Each row of a before or after table is a point. One or more steps were done to the points. Then noise was added and the rows were shuffled. The steps act on how far a point lies along the listed directions, d1 being the first. What was done? A step turns or swaps two directions, mirrors them in a line or flattens them onto one, adds a multiple of one to another, or multiplies one. Angles are multiples of 10 degrees, from the lower direction toward the higher: turns from -170 to 170, lines from 10 to 170 but not 90. Use the fewest steps. Two steps may share a direction if one is a turn and the other turns, adds or multiplies; they go together, in the order done. Otherwise the lowest direction goes first.

Directions:
(1): [-44   8 -17]
(2): [ 6 47  6]
(3): [-17  -3  44]
Before (12 x 3):
[[ -6   0  -8]
 [-14   8   1]
 [-14   7  -3]
 [ -7  -3   7]
 [ -1   0  -3]
 [-14   0  -3]
 [ -7  -7   1]
 [  0  -8   7]
 [-14 -24   3]
 [ -3   7   4]
 [ -5   3  -7]
 [-13  -9  -5]]
After (12 x 3):
[[ 15  10  -6]
 [  9   2   3]
 [ 12  -6  -7]
 [  3  17  -3]
 [ 13  15  -8]
 [ -1  -6 -11]
 [  9  -6   2]
 [ -4 -61 -19]
 [  8 -28  -8]
 [  2  -2   1]
 [  1 -19  -8]
 [ -8 -16  -7]]
Steps: turn d1 and d3 by -140 degrees; multiply d2 by 2.5

Directions:
(1): [ 38  34 -42  -7 -12   4]
(2): [-38  49   0   7  18  17]
(3): [ -9 -29 -32  11  13  48]
(4): [-21  -8 -35  34   3 -41]
(5): [33  5 16 34 45  0]
Before (10 x 6):
[[ 12   4  22  -3 -13 -10]
 [-19   4 -28  23   2  11]
 [-11  13  18  36  34  28]
 [ -8  13  -7  11   5 -36]
 [ 14  13   6 -12   8  -3]
 [-11   5  -4  -9 -16 -26]
 [  1 -11 -14  -6  -9  10]
 [-12  36  -7  21  10  -2]
 [  3   6   6 -21 -20 -10]
 [ -1  -3  60 -16   5  19]]
After (10 x 6):
[[  4   6  25   7  -3 -11]
 [-11  50  -6  16  14  14]
 [ 10   5  -3 -10 -17 -29]
 [  2  15  15  -9  17   4]
 [-35 -13  50  14  19  -4]
 [ -3   7 -32   8 -11  17]
 [-38  29  -1  44  38  36]
 [  9 -23  -8 -13 -17   5]
 [ 10  -5  18 -19 -17 -17]
 [  7  34 -14   8   9 -22]]
Steps: turn d1 and d4 by -50 degrees; turn d3 and d5 by -20 degrees; add 1 times d5 to d2

Directions:
(1): [ 52  -5 -21 -20 -34  -8   7  10]
(2): [-42  16 -20 -34 -24 -19  15   9]
(3): [ -6  10  14  -3 -26  60  14   7]
(4): [  4  39 -46  29   8  10   7 -15]
Before (9 x 8):
[[ -1 -12  -1 -23  -9 -18  -5   8]
 [-12   1   9   7   8 -12  -7  -3]
 [ 10 -25  26 -18 -12  -6   2   7]
 [  5  23 -20  34  19   2  -8 -17]
 [-21   5  11 -10 -13   9  10  12]
 [ -1   6  -8  -8  -2  -6   0  -1]
 [-13  -4   4  22  30  -7 -14 -11]
 [  2 -21  23  11   7   2  -9  -3]
 [ 19   6 -34 -25  -5 -51  -3  -2]]
After (9 x 8):
[[  2  31 -13  35   5  36  -2 -13]
 [-13   9  -6  30  27   6  -9 -14]
 [ 12 -27  17 -16   1 -33  -3   3]
 [-21  -8  19 -17  -8  -9   5  15]
 [ -2   8  -9  -6  -4  -2   1  -1]
 [ 20  35 -60  -6 -10 -24   6 -11]
 [  3 -21  15  13  13 -10 -10  -6]
 [  1  -4 -13 -17  -2 -27  -7   3]
 [-10   9   1  13   8  -9  -6  -5]]
Steps: turn d3 and d4 by -50 degrees; multiply d4 by 1.3

Directions:
(1): [-27 -13  13  24  26 -16 -26 -15  17 -52  -9]
(2): [ 11 -60  34 -30  -3  -3   2  -9 -26  -5   9]
(3): [  0  14  37  20 -43   8  26 -41  17  -6   6]
(4): [-34 -12  -4  35  15 -34  28 -10 -27  31   8]
Before (10 x 11):
[[ 23  12  -3 -20 -37  11  44  -6 -16  60   8]
 [  1 -37  11 -32   7   9 -21  10   4 -34   4]
 [ 12  19  -5   3 -36  10  23  -9   1  18   6]
 [  8 -20   1  -4   9   2  -2  -8 -17  -8   4]
 [  5  41 -23  31   5  -5   4   6  14  14  -4]
 [ -6 -14  22  14 -19 -16  25 -14 -13   9  14]
 [  8  18 -14   0 -12   6  -8   4  28 -12 -14]
 [  8 -18  31  15 -27  -4  12 -22   0 -16   0]
 [ -7 -29  -1   3   6  -7   0   7 -11  11   4]
 [-15  27 -25  23  29 -21  -9   9 -13  17   0]]
After (10 x 11):
[[-35 -15 -26  36  31 -48  23  18 -39  41  10]
 [ 10 -34  34   8 -10 -14  20 -19 -19  13  11]
 [-32   3 -18  42   8 -17  16  -5  -2  28   1]
 [  5 -13 -24   0  26 -15 -16  31 -11  -5 -10]
 [  5  -6 -25 -15   2 -10  31  16 -30  56   0]
 [ -3  17 -18  14  11   1  -1  -4  -5  -3  -1]
 [ 11 -21 -10 -27  -3   1   8  12 -23  14   6]
 [ 17  47 -15 -27 -13  44 -44  19  53 -52 -10]
 [ 42 -18  13 -44 -28  28 -24   3  32 -38 -14]
 [-33 -12  31  50  -3 -46  40 -41 -36  38  17]]
Steps: multiply d1 by 0.7; turn d2 and d3 by -150 degrees; multiply d4 by 3
